Rows are points. Any point is a mix of the corners, with weights that add up to 1. It lies inside the corners' shape when no weight is negative. Say inside or outside, and name the corners with a negative weight.

Corners:
(1): [81 32  3]
(2): [-42 -76  15]
(3): [-64 -33 -52]
(4): [43 67 19]
Points:
[  8 -16  26] -> outside (3)
[ 8 20  3] -> inside
[ 6  7 11] -> inside
[48 -7 23] -> outside (3)
[39 34  7] -> inside
[ -1 -29  -7] -> outside (4)

Corners:
(1): [-30  -3  19  39  40 -35 -26  18   6]
(2): [ -4  -5  22  23   8   4 -89 -22  15]
(3): [77 11 83 65 -9 -6 35 19 19]
(4): [  7  28   5 -29 -59 -51  -6 -90 -87]
(5): [-14  13  29 -14  23  36 -33  83 -19]
(6): [ 89  77  -1  36 -26 -10  -9   8  90]
(7): [  4 -42  -3  48  48  39   2  29 -25]
(8): [-44 -32  28 -13   5  54   0  55  19]
(9): [ 28 -68  20  -2  80   4 -13  33  -8]
(10): [ -36   79    2  -60   -1   11   -7 -120  -64]
Points:
[ 15  10  12  15   2  -1 -11 -11  10] -> outside (5)
[ 24  53  14 -12 -17  -9  10 -30  -6] -> outside (2, 7)
[30 24 14 25  3 -1 -6 -5 23] -> outside (5)
[  2   7  20  20  11 -17 -22  -4  -2] -> inside
[-17 -18  28   9  25   0 -16   4 -29] -> outside (6)

Corners:
(1): [-45  50  51 -13  48 -20   5 -39  -5  47  24 -44 -42  56 -53 -13 -21  40]
(2): [-44  20  31 -27  25 -26  11 -12  -4 -47   6 -35 -11 -12  35 -23  44  23]
(3): [ 80 -14 -39 -13 -48  77 -35 -26 -67  16 -12 -11  25  52 -13  -1  42 -12]
(4): [ 95 -66  18  41 -28 -24  47  65 -12 -53  41   2  66  55  57  28  12 -62]
(5): [ 51 -28 -25 -70 -10 -32 -19 -16  -7   7  -3 -24  44  28  47 -46 -41  46]
(6): [  8  14   3  23  16   3 -15  54 -10 -53  31 -31  25  13 -47  15 -19 -41]
(7): [ 31  30 -31  69 -46  16 -39  55 -75  28  53 -66   8  60 -10 -86   5  19]
(8): [ 26  16  57  45  35   4 -29  71  14  -7 -58 -14  58  12   2  48 -15  36]
(9): [ 60 -65 -44 -85  50 -68  55   6   6   9  18  -3 -46  -4  14 -35  60  47]
(10): [ 34  49  15  18 -58   5  33  71 -48 -17 -43   2 -26   7 -53 -23  19 -15]
(11): [ 30 -77  15  36  -1 -35  -4  -4  26  19 -18  49 -43 -47  35  16 -22  22]
(12): [-11  12 -61  32  -3 -49  55   0 -15 -63 -45  67  17 -19  58  35 -18 -39]
(13): [-18  25  11  24  63  83  17  57 -10  -3  57 -23 -50   7  -1 -36 -63 -71]
(14): [-20  30  16  13  52 -68  11 -53  -2 -24 -35   1  51  16 -43 -49  50   8]
(15): [ 77  26 -31 -37  41  15  67 -28  16 -31 -15 -53  63 -45   1  12  46  -1]
(16): [ 23 -38 -12   0  37  26  37  -1 -32  32  58  36  35   6 -41 -32  15  34]
(17): [ -4 -67  -6 -54  30 -39  -8 -10 -75  25  35 -36  60  -1  50  31 -34 -67]
(18): [-33  13 -50   1 -40  53 -43  20   8  56  20  19  14 -38  54  -5  11 -34]
(19): [-45 -58 -46 -65  -1  12  53 -16  42  42 -60 -53 -45 -39  -5 -20   4  49]
Points:
[-11   7 -14 -11  17  16  -7  11 -35  18  20 -13   4  19 -14 -29  -9   1] -> outside (4, 11, 15)
[ 34 -14 -13   3   2   3  11  23 -17 -15   3 -13  29   1  16  -1   6 -17] -> outside (1)
[ 52 -16  -4 -28  -1  -2  18  20  -5 -29 -27 -30  15  -5   7  -1  15  -8] -> outside (1, 7, 12, 16, 18)
[-23  -2  -5  -7   7  -3  -8  -1 -20  19   1   0 -15   7   8 -34   5  15] -> outside (4, 6, 15)

Corners:
(1): [  3  20  23  35   7 -62   7  -3 -28  -7  -3  -7   5  20  20 -20  17 -23
 -25 -12]
(2): [ -8 -43   7  -4   5 -30 -15 -15  23 -13 -11  36 -32 -31 -57  -5   6  33
  14  15]
(3): [ -5  14   3  -9  12  15   1   7 -10   2  10  -1  33  25  16  23   8 -14
 -24 -19]
(4): [ 11  21  -9  -8   2   1  -2 -10 -31   6 -23   3  25   6  16  -9 -23  20
   4 -22]
(5): [ 10 -17 -27  24   3 -29 -25  -7  39  12 -11   9  25  18  -3 -22  19  -3
 -17 -15]
(6): [-14  22   9  18   3 -56   6   4   7   4  11  13  35  24  15   4  -4  18
   1  72]
(7): [  4  30 121 -13   8  16 -14 -22 -24  26  22 -25  24 -13   5   1  17  43
  -7  19]
(8): [  4  -4  -6  56 -28 -17  33   2  48 -56   9   0   9  21  11 -22 -33   4
  -6 -14]
(9): [ 14  36   2   4  -7  10 -22   0 -30   2 -21 -11  -1  24 -33 -31  18   2
 -14 -12]
(10): [-12  17  21  39   7  26 -14  21 -25   9  -8  89  25  15   9 -27  10 -17
  23 -18]
(11): [-30 -19  -3 -23   6 -40 -20  21 -37   2 -21 -25  33  30  25 -17   5  46
 -37  26]
(12): [-19   0  29  38   7  15  -4  -4  -3  19 -15  -4  15  14  16  10  11  16
   9  10]
(13): [   5   -3   -1   -5   18   25  -10   -2  -21    5    8   20   -3   18
  -45  -13 -101   14  -38    1]
(14): [ 12  -8   3  -5  12  -7 -19  81 -34  25 -14  19   4 -20  17  43  12  38
 -17  -7]
(15): [  0 -19  -1 -16  10  -9 -16 -16  58   9   6  -8 -22  27  16 -24   2  32
  14  -5]
(16): [ -68   31    3  -19  -44   24  -14   14  -14   16   -4  -28  -23 -117
   16    1    7   19    9   10]
(17): [  -7    2    5   -2 -110  -23   -1   -2  -26  -10  -25  -13   15   21
    8  -18   -4  -43  -14    0]
(18): [-34  26  -5 -13 -21  10 -10 -11  -7  29 -19  47  12  18   5   9   2  19
 -18 -39]
(19): [ -6  19   6  33 -19  31  -2 -24 -30   8 103 -28 -34 -26  14 -23   5  34
  -4 -17]
(20): [  2  18  26  33  -4  27 -26 -16 -26 -40  -9  90 -10  11   8   7 -43 -17
 -48  -4]
(21): [ 14   8  -2  -5  12  23  58 -17  19  18  20  38  -7  13  17 -16 -12   3
 -44  80]
Points:
[ -5  11   8   4  -5   3  -6 -15  -4  -4   3  21   3  12  -6 -21 -18   3
 -14  -1] -> outside (12, 14)
[ -7  -2   0  -8 -18   3  -5   1   2   9   2 -19   1  -7   0  -5  -5  23
 -14   0] -> outside (1, 6, 10, 20)
[ -8  11 -17  17 -20   5   1   2  -2  -3  -9  40 -16  -4   2  -8 -22   1
  -3 -10] -> outside (3, 5, 7, 11)
[ -8   6   5  -5 -18 -31  -1 -14  18 -15 -19   8   9  17  -6 -11 -14  -1
 -29  24] -> outside (4, 10, 12, 14, 19)

Corners:
(1): [-21  -2 -26 -29 -47  64   2  24 -45  -3  26  15   0  23 -22 -11  21  34
  -5  32]
(2): [-16  18   7   4  29  24 -12  -6   8  18  39 -20 -23 -56 -16  28   8 -31
   9  38]
(3): [ 18  -9  28  15   1 -21 -14  15  39  11  91 -16  -1 -64 -29 -19  32 -49
 -23  15]
(4): [-24  -6   7  28  20   5 -40  22  11  24   0  32   3 -33 -33  -4 -20  -1
 -16  -9]
(5): [ 32   0  13 -47  14 -14  -1   7  33  29  19 -24  51  22 -20  21 -64 -46
  32 -16]
(6): [ -7  23  48  24  33 -13  16 -12  19  37  51  20 -29 -35 -19 -13 -38  -8
 -18  30]
(7): [ 10  38   0 -35  -8  40 -19  -2 -37 -21 -48   5  18  17   2  54  36  87
 -39  68]
(8): [  2  24  13 -18 -15 -72   7  44 -23  14 -36   1  19   5 -48   5 -28 -99
  42 -35]
(9): [ 40 -17  41 -20   6   3 -11  51   4   2  11 -14  18  14  21   0 -22 -97
  45 -39]
(10): [-10  -8 -22 -33 -44  11 -13   1 -48 -31 -25  32  21   1  -5  31 -22  20
 -27  45]
(11): [ 17 -21  32   2 -52  15  31  47  21 -19 -58 -35  24  18  -8  42 -22 -44
  36 -13]
(12): [ 26  -5 -19 -18   1   3  13  24 -27 -49 -22 -26  42 -12 -18 -28 -32 -21
  36 -21]
(13): [  3 -23 -41   8 -35   5 -35   3 -17 -53 -22  -3   6  72   1  28   8  42
   1  30]
(14): [-16 -45  13 -32  -1  33 -24 -14 -44  -2  -3 -28  41  19  33  28  39  58
  -7  42]
(15): [ 33 -41 -20 -18  -7  33 -14 -14 -57 -30 -23 -15  16  43 -48  17  12  19
 -35  46]
(16): [  5  15 -15  -1  15  36  36 -27 -43   3 -34  47  38  21 -22  57  23   7
   4  45]
(17): [ 34 -33 -56 -28 -32  45 -15   1 -32 -10 -23 -26   2   4  38 -14  44  32
 -11  45]
(18): [-28  23  13  -1  -7   0   1 -13  68  11  74 -13 -16  -9  -6 -26  -4 -65
 -79  -5]
(19): [-18 -10 -14 -49 -28  42 -19  20 -30 -36 -35  17  27  52 -25  -5  36  15
  12 121]
(20): [-32 -41  26 -16  45 -19  44  23  32   4  47  28 -17 -24 -39  22 -15 -31
  -5  -1]
(21): [ 17  11  54 -54 -39 -18  -1  -9  12 -22 -26  14  16   6 -66   4 -22 -55
  63 -57]
Points:
[ -3  -8   7   1  16  -3   4  21 -25 -17 -22   8  17  -3 -18  28   0  -4
   4  32] -> outside (1, 5, 17, 18, 21)
[ 14 -12   3  -9  -7   7  -1  13  -1  -6  -1  -8  12  11 -11   5  -2 -12
   7  -3] -> outside (2, 10, 19)
[  0 -11  -1 -16 -21  10 -13   2 -15  -4  -2   0   3   5 -17  25   2  21
  -5  14] -> outside (9, 12, 16, 18, 19)
[  2  -7 -11 -18  -7  19   2   8 -21 -14 -12  -4  13  22  -3  17  -3   6
  -7  36] -> outside (3, 4, 21)
[ 22   8   3 -27 -38 -10  -6  18  -5 -17  -7 -19  13  20 -20 -15 -16 -43
   5  -1] -> outside (2, 4, 14, 16, 20)
[  3  -7   6 -22 -14  12  -6   7 -11  -3  -5   2  16  13 -16  18   8 -15
   5  14] -> outside (6, 12)

Corners:
(1): [ -9   0  10 -65  -9 -13 -24 -17  -4  -8  10  19  12  17  -3 -17  29  19
 -12  20]
(2): [-20 -24 -69   9 -33 121   1   2   5 -13 -11  17   1 -11 -16   6 -61 -10
   4  11]
(3): [ 10 -18  -2  12  24  32 -11  13  21  -4  -6   8  35 -21 -11  17  23 -57
   4   9]
(4): [ 49   3   6 -52   9  -4 -22  23 -11   9 -25  -5  32   2  -7  23   8  23
   6  14]
(5): [ -1 -24  23  -6 -49 -18  11  -4  -2 -29 -13  12  12  37  -4   2   8  20
  -6   3]
(6): [  3  -7  17  16 -16 -11   0  -8 -12 -13  -4   9  -7 -17   5  -9 -13 -19
 -16  61]
(7): [-28 -14   8 -29  19 -13 -23 -14  -9  31  -6  13 -37  -4  12  -6  12   4
   1   9]
(8): [ -3   2  26  -4   2   0 -25  -3  25  -4  13   5  13 -14  71 -26   9 -24
 -13  16]
(9): [ 17  16  16   3 -39  21  -5  -9 -10   5  14   6  25  -7  -5  -6  17   9
 -17   8]
(10): [ -2 -23  -1  12   9  -7  -3  12   2 -23 -18   8  15  13 -26  13  13  12
 -21   7]
(11): [-27  11 -23   8   5  27  -3  10 -18 -11 -13  36   6  -8  22 -19   6 -35
  -7  22]
(12): [ -8 -23  25 -46  15 -17  27 -27   5  10 -55  15  23  38 -14 -11  23  -4
   4   5]
(13): [-33  -6 -34  13  17 -29   9 -10  16  48   3 -57 -90 -18  20 -16  -2  -3
 -21  32]
(14): [ 69  30  13   0 -25   5 -13  -8 -24 -16  16  10   9  -2   4   8  18  31
 -20  18]
(15): [-14  13  12 -23   4  22 -20 -10  24 -19  -4  24 -24   9 -12  -8   2  -1
  -1   3]
(16): [  2 -10   4  -3  18  13   7  10  12 -17  -7  -2 -14  -4  -6  33  22  19
  25  22]
(17): [-26 -24  -8   1   1 -17  25 -15   3  -5  -2  -2   1  11 -24 -19 -26  15
  31  -9]
(18): [ -9 -17  11  -9  -8 -14  24 -16 -16   0 -11  -8  11 -16 -25  21 -31   5
 -13   3]
(19): [  8 -28  16   4 -17   0  12 -26 -16 -22 -15  -1  10 -10 -22 -11   2   5
  12  -5]
(20): [-10   9 -46  15  13 -14 -20 -13   4   4 -29 -27   5   3 -16  -3  13   1
  20  23]
(21): [-13 -18  19 -18   7  23 -23  -9 -14 -14 -11  23  24  42  10 -22  10  -7
  -1  10]
Points:
[ -1  -5   1 -20  24 -35   0   4   6  13 -13 -11  -8  -2   4  15  23  10
   4  10] -> outside (2, 6, 9, 15, 19, 21)
[ 4 -7 10 -8 -9  7 -1 -7 -7 -5 -7 10  3  1 -1 -4 -2  0 -9  8] -> outside (1, 16, 20)
[  0 -16  -4 -16 -18  -6  -1  -2  -8  -8 -21   2  20  21  -1 -16   3   9
  -8  19] -> outside (3, 7, 14, 15, 16, 18)
[ 16  -5   3 -21  -2   4  -9   5  -5  -2 -14   3  13   2  -4   7   3   7
   0  15] -> inside

Corners:
(1): [ 17 -25 -29  20   0 -14 -15 -33  21  57  -2  12  31  64 -25 -21 -24  37
  33  86]
(2): [ -8   7 -26  12  32  -2 -94 -71 -13  80  52 -83 -34 -16 -19 -17 -34  43
  32  47]
(3): [ 93  45  13  57  75  20  25   7  32 -43 -38  16  15  30   9  76  64  28
 -71 -41]
(4): [   2 -107   13  -84  -27    6   40   33   20  -20   -8  -40  -21    3
   16  -30    7   12   37    8]
(5): [-23   2 -99  22 -36  -1 -93 -24 -34  47 -26   6 -63 -50 -15 -11 -15  25
  49  57]
(6): [-55   1 -23  -8 -52   5  39 -41 -39 -16  37 -13  26 -26   2  -4 -27  10
 -32   9]
(7): [-11 -17 -64 -10  29 -29 -18 -26 -36 109   2  25 -44  -5  37 -12  -1  69
  32  22]
(8): [ 18 101   5   5  25  36 -61  -1  59 -11  10  23  20  30  27  25  39 -50
 -58 -34]
(9): [ 64  25  32  -1  42  23 -46 -24  11  21  26  11  19  70 -25  26  68 -71
 -48 -24]
(10): [-44 -13 -11 -10   3 -57 -78 -19 -57  45   9   9   6  21   3 -16 -23  75
  31  75]
(11): [ -6 -65 -18  41  17 -28 -29  10 -24  79  15  11 -19 -31 -38 -21 -34  -2
  -1  53]
(12): [-31 -45  39 -31  -5 -26  -3 -70 -16  -9 -23   5  25 -39  25 -25 -27 -33
  10  -8]
(13): [-69 -52 -17   5  17   0 -57 -23 -15  83  29 -35 -12  12  32  15 -15   4
  93  95]
(14): [-37 -12 -47 -17 -13 -86 -35 -10  26  36 -25 -31 -24 -60  -2 -29  36  54
  56  22]
(15): [-46  -9  16  -7 -19 -16 -44 -18  12  69 -35 -61  22 -25  16   0  34  78
   6  17]
(16): [-14  17 -23 -24  34  11  -5   2  53  -6 -11  56  -2 116 -22  71  10 -41
 -92   6]
(17): [ 41  84 -26  34  28  17  38   5 -17 -44 -43   4   8 111 -25  -1  37 -72
 -60 -80]
(18): [ -1  26   0 -54 -24 -56  82 -20 -35  24 -46 -16   1 -52  -4   2 -41  11
  28  -1]
(19): [ 18  54  60  46   2 -26  51 -33 -50 -40 -20 -19 -64  52  19  48   7 -33
 -53 -41]
(20): [ 64  10   1  23  -9 -42 -38  28  39   9   3 -20  57  56  29  64  24 -16
 -40 -52]
(21): [ 13   7  32  27  13  19 -23  -6  40 -24   6  50   2  91 -39  63  26   0
  21 -60]
Points:
[  1  24 -19   8  11  23 -20 -25   7  -9  12   8 -26  19  -9  13  13 -24
 -40 -16] -> outside (1, 10, 13, 15, 18, 20)
[ 10  -5  -9   7  15  -3 -31 -10  14  18   0  -1  10  27   1  16  17   4
  -9   3] -> outside (18, 19)
[ -7   1  -9   0   3 -18 -13 -23  -2  16  -4 -11   0  -3   2   4   8  13
  -1   5] -> inside
[  1   0  -1 -10   4 -21  -2 -22  -1   6 -15   0  -3  22  -1  11   7   6
  -9  -4] -> outside (8, 11, 13)
[  6  -7  -6  -6   3 -15  -3 -13   1  11 -10   1  -5  24 -11  14   7   8
  -8  -2] -> outside (8, 13)

Corners:
(1): [ -7  72  69 -33   2  10  -7 -48   4  -8 -12   2 -23 -31   8  59  11  19
  30   0]
(2): [-22 -14  32 -14  69 -34   6  67 -34   1  14 -23 -10  -3  25  -6  44 -63
  13 -13]
(3): [ -2 -19  -8  10   8 -15   8 -18  13 -34   7   6  59 -17   9 -38  45  20
  30   0]
(4): [ 11 -20 -12  25 -16   9  -7 -37  31 -11  19 -50  -2 -11 -20 -51  12  -8
 -44  -7]
(5): [  3  -9  15  17  44  -3 -23   3  -5   3   1  15 -28 -16  15 -11  -6  -7
  19 -26]
(6): [ -24  -27  -36   -8  -41   21  121 -108   43  -40   47   38   19  -35
    2   14   -5   22   16  -62]
(7): [-17   7  11 -17  76  -3 -44  62 -34  16  -2   7 -26  -2   2  39   6  19
  -6  38]
(8): [-17  13   5  77  22 -49 -31  56 -30  12  15 -42   2  -3  -4  18  -4  12
  18  19]
(9): [-30   1   4  -3  -1 -43 -21  23   9  -9  -1   9 -16   8 -16  24   8 -16
  32  15]
(10): [ -7   6  86 -14  49  -9 -55  78 -45  62 -48  -1 -46  -5  23  19   3  14
  16  11]
(11): [ 69  -9  13  10  27  -6 -40  51 -26  54 -18  14 -42   2 -12 -85  41  11
 -14  -3]
(12): [-27   1  -8  13  27 -46  30   8  13  22  15  25 -15   1   5   0 -11  23
 -65 -51]
(13): [ 80  11  -2  15 -62  16   3  17  -3 -30 -22  17  -6 -44   2   8  32  43
  21 -19]
(14): [-35  13   2 -22  27 -49  36 -34 -37 -17   8  -4  47 -35   4  36 -14   9
  15 -13]
(15): [ -8  -4  27  -9  37 -46 -22  76 -50  33  11 -32  59 -35  25  22   4 -43
  33   0]
(16): [  6  -7  36 -26  27 -40  28  23   2 -29  32  21   5 -32  25  29 -11  17
   5  -3]
(17): [-10  13  -3  -7  19  17  15 -11  -2  -2  -6   3   0 -45  25 -71 -14  23
  15   3]
(18): [  3  14   7 -12 -65  52 -15 -71  -8 -39  26  24 -15 -31   6 -11  36  41
  -3 -12]
(19): [  6  -8  63  42  32  43 -48  72   0 -16  -8  -7 -16 -10 -29 -62  19 -35
   9 -26]
(20): [  6 -24 -18 119  27 -60  56  26  -5  25 -22  15  53  -2  11 -71 -41 -15
 -62 -19]
(21): [ 21   7  39 -12   7 -28   0  43 -42 -10  -4 -27  55   8  44   9   7 -28
  32 -13]
Points:
[ -1   7  34  16  18   4 -15  23  -5  -6  -1  -3  -6 -15  -5 -13  10  -6
   8 -13] -> inside
[  4   4  23   6  23  -4 -11  17  -8   1  -1   4  -8 -16   5 -13   9   3
   7  -8] -> inside
[  1   1  34  16  22   8 -18  34  -7  -6  -1  -2  -5 -15  -6 -19  12 -10
   8 -13] -> inside
[  7   3  12   4   8  -1   4   1  -6   2  -3  12  -1 -23  10 -20  -5  10
  -1 -12] -> outside (2, 3, 8)
[-10 -22   5  12  16 -17   7   5   3  -7   8   7  21 -16   4 -39  16  -4
   6 -14] -> outside (1, 7, 8, 13, 21)
[-11   3  21   5  23 -29   8  26 -12  -6   1   0  17 -14  14  16   0  -5
  22  -9] -> outside (4, 11, 18)
[  4  -1   9  12  10 -13   6   8  -5  -7   6   3  10 -18   6 -10   9   2
   5 -12] -> outside (10)
[ -8   1  21   6  16 -21   4   9  -6   0   5  -3   6 -15   7  -9   4  -4
   6 -11] -> outside (7, 13)
[ -3  -3  13  14   3  -3  13 -10   9 -11   6   9  -8 -20  -2 -18  10  10
   1 -20] -> outside (7, 15, 21)

Corners:
(1): [ -42 -100  -71    8  -97   35  -63  -55  -21  -67    8  -29    0   20
  -22  -77   46  -60   69   55]
(2): [-46 -22 -53 -15  27  33  27  15 -17 -74 -85 -69  16  60  54 -10  19   8
  75  21]
(3): [-36   9 -38 -10  68  56 -36 -46  13  39  69  28  10  24  61 -66  50 -80
  -6 -64]
(4): [ -9  -9  27  21  43 -59  -3  56  -6  -7  61  24  -8  30  68  28  81 -29
 -48  45]
(5): [ 50  71   8 -13  38  28 -43  54 -72  -5  66 -29 -36  26  -6 -39  42 -25
 -12 -12]
(6): [-33 -12 -36 -37 -28 -62  51  24 -53 -63  23  16  50  26  66   7  -1  14
 -65  28]
(7): [-39   7 -10 -27  78 -11 -41 -23 -51 -83 -33  10  25  11  28 -34  73 -12
 -69 -22]
(8): [ 40  19  54  38  17 -59 -64  -3 -43  11  34  -8 -69 -43 -51  14 -55 -43
 -64 -39]
(9): [-37 -23 -78  18   7  12 -25 -29  68  12 -54  18 -25  14  53 -76  12  -4
   2 -55]
(10): [-18  50  -5 -81 -55  -1  23 -55 -75  29 -61  14  36 -37  57  51 -20  47
  44 -51]
(11): [-38  44 -48  51  18 -46 -48 -46 -19  17 -20 -18  49  24  11 -32   5 -49
  -5  26]
(12): [-33  18   8  24  50  19  23  48  40  28  36   5  21  63   6   7  62 -21
 -46  32]
(13): [ 77  92  42 -46  38 -24  -6 -36 -34 -85 -53  24 -31  -3  61  72 -26  43
  23   8]
(14): [-45  66 -30  15 -29 -56  27  33 -25  18  46  -5  30 -12  39 -51  36 -61
  14 -30]
(15): [  5  23 -28  40  48  -4  20  20 -77 -37 -33  -9 -34 -44 -28 -42  33 -58
 -27 -23]
(16): [ 30   4  53  -2  28  24  32 -37   5  39 -64  -1  -8 -38  49 -54 -11 -30
  70  24]
(17): [-12  -4  62  61  -8  15   1  26  -9   8 -40  31 -11  12  54  16  28 -26
 -64  29]
(18): [  3  -5   2  23 -28  16 -63 -35 -42 -51  86 -57  10  14 -24   8   2  61
 -15 -14]
(19): [-25  16 -45 -56 -21  53  20  22  26  29 -21 -48  48 -28  22  -5   0  29
 -19  61]
(20): [-39 -63   2  30 -32  44 -21   8  45  27 -11  34  50 -10  70 -39  35  -6
  66  57]
(21): [ 52 -69 -28 -49 -85  60 -28 -52   9  49 -48 -45  33  -9  17 -15  54   0
  -6 -31]
Points:
[  2   1   2   8 -11  -1 -12 -16 -30 -22 -22  -9   1   0  15 -16  14  -9
   7   1] -> outside (3, 4, 19)
[-15  12 -15  -2  23 -15   3  11 -31 -41  33   1  21  16  23 -28  35 -24
 -20  34] -> outside (2, 8, 9, 10, 17, 21)
[-18  22 -19   4  -6 -14   0   8 -16   1  12  -4  12   2  31 -28  26 -27
  -2  -9] -> inside
[-24  -8 -34   7  -5   8 -26 -25  -6  -7  -4  -5   9  12  24 -37  24 -30
   9   1] -> inside
[-15   0 -19  -2  -4   2   0  -3 -12  -6  -7  -5  15   9  37 -16  15 -11
   4   8] -> outside (7)
[ -5   4 -11  -3   0   5 -13 -12 -22  -8  -9  -7   6  -3  30 -22  20 -18
   5   0] -> outside (12)
[-11 -12 -12   5  -6  10 -11   2 -20 -11 -15 -16   4   4  16 -15  20  -3
  -9  12] -> outside (3, 13, 14)
[  0  18  10  -9   7   0  -5  -7 -25   3  -1   1  12  -8  25  -8  24 -15
 -12   8] -> outside (2, 9)

Corners:
(1): [-52  32  -8  14 -42 -27  -7 -39 -50  19  26  65 -16  61   0 -10 -43  16
  50  -6]
(2): [-14  34 -20 -47 -98   0 -64  -3  38  51  64  25  16 -67  12  27  -2 -11
  16   1]
(3): [-26  52 -20 -57 -62  -2 -10  35  38  21  66 -25 -27 -28  25  21  19   0
 -14 -24]
(4): [-22  -1  -4  -3 -23 -20 -14  54 -15  66   3  16  10  60  11   9  62  -1
  56 -63]
(5): [-52  13   1  21 -38  -4 -34   8  12  20  -7 -61 -16  31 -37 -24   1 -24
  18  30]
(6): [ 15  17  21  18 -29  14 -14 -29 -23 -27 -15 -12 -13  37  25  14   3 -28
 -17 -10]
(7): [ -18   24   18  -28    4   25   62   13   -4   12  -45   23   25   34
  -19   -8   28  -22    6 -100]
(8): [121  50 -11 -59 -42 -26 -11  28  35   9  16  27 -17 -22 -11   7  36 -66
  -9 -14]
(9): [ 31  38   6 -16  -2 -36  30  47 -26 -16   5   8  45 -19 -19  25 -43 -19
   7 -53]
(10): [ 32   3  24 -23 -16   7  31   5 -22 -19 -15 -61   8 -35  -9 -20  16 -47
  20   2]
(11): [-59   5  37   0   2 -22 -49 -22  23  21  44 -62 -58   0 -24 -24   4 -16
  30   6]
(12): [ -2  -1  25 -17 -10  -6  57   7  12 -44 -19  -2   9 -34  23  -9 -18 -57
 -58  -1]
(13): [ 90  17  -4 -89 -37  13 -53 -57  22 -50 -32   9 -21 -42  49  -1   7  -8
 -41  15]
(14): [  9   8   8 -36 -21  -5  27  40 -66 -80 -32 -17  -5 -27 -18  81   8  -7
  -6   4]
(15): [ -30  -38   27  112   -9    7    3  -14 -100   20    5  -38   -9   57
  -59  -76  -53   19  -32   37]
(16): [  3   4  43  29  13  49  62  36  23  13  50 -26 -34 -27  -3  15  27  37
 -17  -4]
(17): [-42  25  69  10  26  13  20  43 -32  -2  24 -27 -19  14  -7   7  -1   2
   4  12]
(18): [  0 -54  -9 -51 -77 -13  33  51 -23  -8  10 -26  50  38 -48 -14  16  -4
  15 -30]
(19): [ 42 -36  24  33 -40 -33   2   3 -57  39  35  34 -71  40   9  21 -85 -10
  10  23]
(20): [   2   16    1  -10 -111  -34  -18   55  -34    6   -3   60   28   10
   10  -24   -7   41    1  -59]
(21): [-10  20 -11 -18  18  35  13  -2  31   4  12  50 -22  11   5 -60  -6 -61
  45 -99]
Points:
[  8  27  19 -10  -5  11  15  10  -4  -7   3   6 -21   5   8 -17  24 -12
  -6 -34] -> outside (2, 5, 9, 18, 19)
[ -3  10  16  -8 -29  -5   1   9 -12   1  10 -14 -10   4  -3   3   2  -7
   0  -4] -> outside (21)
[  8   0   1   5 -42  -3   5   1 -27 -21  -4  -7  -7  14  -3  -7 -29  -6
  -7   4] -> outside (2, 4, 7, 8, 11, 17)
[  5  10  10 -18 -33  -2   5  11  -9  -6   8  -2  -7  -1   2   3  -2 -10
  -4 -10] -> inside
[-17  -3  19  13 -26   3   6   6  -7  17  11  -4  -9  19  -9 -22  -2 -20
   6  -9] -> outside (3, 9, 13, 14)
